Every row gives one point. The last column is the point's height on a tilted bowl or saddle (a function of degree 2), plus a little noise. Along how many of its main directions does it bend up, bend down or stay straight?

Points (18 x 4):
[[  0  31 -15  21]
 [-31  30 -49  42]
 [ 10 -16  22  15]
 [-43 -24  42  36]
 [ -2  21  33  20]
 [ 95   5  -4  65]
 [-17  30  16  20]
 [-70 -48 -70  95]
 [ 29  15 -40  35]
 [  5  20  30  19]
 [ -4 -39 -25  27]
 [ 69 -22  51  46]
 [ 58  11  14  33]
 [  2  18 -25  22]
 [ 82 -13  63  63]
 [ 32   2 -28  28]
 [ 28 -50  13  23]
 [-26 -36  13  23]]
Directions: 3 up, 0 down, 0 straight

Points:
[[ -8 -17  42  79 -39]
 [ 46 -32  18 -12 -21]
 [ 33  26  10   1 -15]
 [ 28 -45 -14  18 -17]
 [-36   0  12  10 -31]
 [ 13  -7 -21 -10 -28]
 [ -6  -5  23  25 -23]
 [-24  45 -41 -35   4]
 [-71   8  46  45 -74]
 [ 95 -42 -38 -19 -95]
 [ -2 -89  22 -44 -13]
 [ -4  22  16   1 -18]
 [ -5  25 -16 -14 -16]
 [-79  17 -60  38  31]
 [  1  11 -52  -7 -10]
 [ 15  42  -6  -2  -7]
 [ 45  45 -68 -24 -20]
 [ 43  13  58   2  14]
 [-28  16  19 -35 -38]
 [ 29 -13  47  30  -5]
 [-54  12 -33  19  -5]
 [ 32 -63 -33  23  -9]]
Directions: 2 up, 2 down, 0 straight

Points (40 x 7):
[[ 29  41 -18  94   4 -23 -26]
 [-47  43 -42  34  18 -33  -4]
 [ 35   0   3  22   5  67  41]
 [-12 -28 -40  22  -3  23   3]
 [-30 -22 -12 -47   8 -59  95]
 [-18  -1 -59  45 -14  10  18]
 [-18  31  24 -19 -19  58  39]
 [-37 -49  -3  20  15  58 -15]
 [-67  30 -52 -22  31 -17  71]
 [ -2  56 -31   2  18  15 -24]
 [-14  30 -31   0 -55  36  30]
 [ 33 -38  31 -24 -16  26   2]
 [  3 -57 -17   6  75  51 -57]
 [ 43   9  12  -9   9 -15  10]
 [  0 -15  35  26  38 -29  -8]
 [ 68 -17  29   1   9 -32  54]
 [ 31  32  39  33  23  24   3]
 [-21 -38  41   2   1  12  -3]
 [-28 -52  -3  23 -25  32 -14]
 [ 28 -23  81  48 -24  39  51]
 [ 55  -4  29  31 -13 -18  32]
 [ 29  32 -10 -29 -35  18   5]
 [ 38 -33   0   0  14 -51  48]
 [ 55   1  33  -1  -8  -5  23]
 [ 42 -33  -5  -5  45   7  -5]
 [ 27 -10  11   3 -14 -18  14]
 [-41  31  35   4  12 -31   4]
 [ -5  -2   7  35 -40  21   4]
 [ 79 -60  45 -39 -19 -20  57]
 [-28 -13  17  34  26  38  -3]
 [ 19  -3  47  35  26  21   5]
 [ 26 -31 -22  -1 -16  19  10]
 [ 38  33  19   8 -48  41   8]
 [  6  -1  44 -95  31   8  11]
 [ 20  45  13 -11  48 -45 -32]
 [-45 -29  -7 -75  47 -24  57]
 [ 39  22 -13  49 -23  44  21]
 [-24   0  29  -2   2  27  14]
 [ -9 -26  73  49 -25  53  47]
 [-14 -37 -18 -10 -18  -7  23]]
Directions: 3 up, 1 down, 2 straight

Points:
[[-35   6 -58  38 -81  23  23]
 [ 43 -54 -35  31 -21  -7  11]
 [ 64 -35 -23   8  48 -16  17]
 [ 52  17 -11  -4  76 -46  22]
 [-56  30 -59 -41  56 -29  57]
 [ -5 -14 -16  17  40 -41  24]
 [ 51 -23 -60  -6   8  14  10]
 [-14 -34 -42  56 -22  -9   2]
 [ 28   1  23  12 -31  -8   9]
 [ -7  17  34 -35  24  20  22]
 [-17 -36  -8  18  16 -41  28]
 [ 42  75  56 -32  42  55  46]
 [-20 -11  23 -78 -33 -66  20]
 [-10 -64  35 -62 -40 -23  37]
 [ 19  58  26 -57  13 -41  -5]
 [ -8  -9  20 -46  52  42  39]
 [ 43 -14 -48   9   6  24   7]
 [-43  19  -3  37  34 -12  40]
 [ 18  -4  -6 -28  51 -20  12]
 [-37  88  95  28 -26  20  94]
 [ 27  64  10   0 -42 -30  19]
 [-18 -54  19  -5  12 -27  37]
 [-16 -40   0 -49   9 -12  22]
 [-28  78  47  15  18  23  65]
 [ 29  -5 -38 -95 -49  -9  16]
 [-40 -23 -48 -28  21 -33  32]
 [-29 -56  -8 -44  30 -22  39]
 [-26 -10 -63 -24 -12  17  22]
 [ -7 -28  -6  51   3 -62  33]
 [-21  12 -27   4 -52  38  25]
 [ -8 -22  -5 -24 -76  -6  32]
 [ 84   5  23   8  28  13  13]
 [-91 -72  27 -42 -35  25  95]
 [-55   5 -16 -12  54 -10  49]
 [ 28  46  34  92  19  -6  43]
 [-38 -90 -29 -26 -11 -23  54]
 [ -4   3 -52 -30  16   0  14]
 [-38  25  14  -5   6 -16  32]
 [-42  -7 -70 -16 -39   4  29]
 [ 50  -4 -39  39  25 -32   8]
 [ 88  30  12  54  20 -30  22]
 [-43  79   8   8  48 -50  75]]
Directions: 5 up, 1 down, 0 straight
